Rows are points. Each copy is the shape, with its points in the same order, stretched, turned, moved and blurred by noise. Is it also mirrored, or only turned?
In the rows, 128 means zero.

Shape:
[[151 131]
 [139 131]
 [108 148]
 [130  54]
 [202 169]
 [ 53 156]]
Copy 1 (6 x 2):
[[153 107]
 [137 122]
 [112 150]
 [ 99  55]
 [233 108]
 [ 72 184]]
Copy 1 is: only turned
Copy 2 (6 x 2):
[[129 103]
 [123 122]
 [151 142]
 [ 62 107]
 [167  65]
 [162 201]]
Copy 2 is: only turned
Copy 3, 6 rows:
[[122 104]
 [125 131]
 [117 156]
 [189 156]
 [ 99  33]
 [105 220]]
Copy 3 is: mirrored

Shape (8 x 3):
[[153  76 188]
 [127 160  92]
 [ 79  61 152]
 [104 192 143]
 [149 154 135]
 [113 103  96]
 [175  72 150]
 [122  82 143]]
Copy 1, 8 rows:
[[ 67 217 190]
 [147 103  75]
 [ 15 142 162]
 [179  77 130]
 [160 142 118]
 [ 78 134  83]
 [ 75 229 141]
 [ 58 173 137]]
Copy 1 is: mirrored
Copy 2 (8 x 3):
[[114 160 188]
 [125  98  96]
 [ 22 117 162]
 [ 94 151  72]
 [148 134 112]
 [ 94  84 133]
 [154 126 200]
 [ 88 120 168]]
Copy 2 is: only turned

Shape:
[[131 166 169 100]
 [103  50  80 142]
 [131  95 184  77]
 [130  83 199  71]
 [138 134 158 147]
 [ 91  90 144  96]
 [181 147  59 207]
 [177 157 100 100]]
Copy 1:
[[117  97 179  88]
 [243 131  53 133]
 [198 126 177  67]
 [211 138 192  63]
 [137 137 161 133]
 [200 130 105  74]
 [118  91  90 208]
 [138  48 133 102]]
Copy 1 is: mirrored
Copy 2, 8 rows:
[[145 181 129 157]
 [105  48 101  97]
 [175 161  72 144]
 [190 165  61 131]
 [134 150 113 163]
 [156 110 112  98]
 [ 50 112 124 180]
 [ 90 181 109 146]]
Copy 2 is: only turned

Shape, 12 rows:
[[146  74  89 120  74  80]
 [124 106 198 116 155  79]
 [185 195 102  60 179 133]
 [143 173 139 156 133 110]
 [164 145 104  85 118 181]
 [113 165 183 113  80  79]
 [110 124  71 162 109  92]
 [ 99 131  72  89  62  91]
 [142 122  63  98 128  70]
 [ 99  81 181 174 187 154]
 [ 99 174 199 126 106  94]
 [ 95 193 144 192 159 143]]
Copy 1:
[[ 71 126  24 160 167  96]
 [ 83  66  83 117  77 149]
 [147 137 109  76 212 183]
 [160 113 114 122 149 116]
 [109 175 116  93 179 137]
 [ 97  68 126  96 123  69]
 [117 121  74 197 187  90]
 [ 63 109  91 163 212  65]
 [ 99 112  46 167 213 130]
 [ 90 118 109 168  50 167]
 [107  60 147  97 106  85]
 [163 117 165 153 132 105]]
Copy 1 is: only turned
Copy 2 (12 x 6):
[[ 98  63 123 198 102  80]
 [163  76  95  85  82 193]
 [188 205 206  34 150  73]
 [114 155 165 107  93 130]
 [160 186 135 115 137  84]
 [130 122 108  97  28 136]
 [ 35 103 159 150 119  75]
 [ 73 102 115 138  95  29]
 [ 85  93 169 125 123  46]
 [101  94  93 103 157 237]
 [121 128 101  73  44 164]
 [ 61 189 145  62 121 152]]
Copy 2 is: only turned
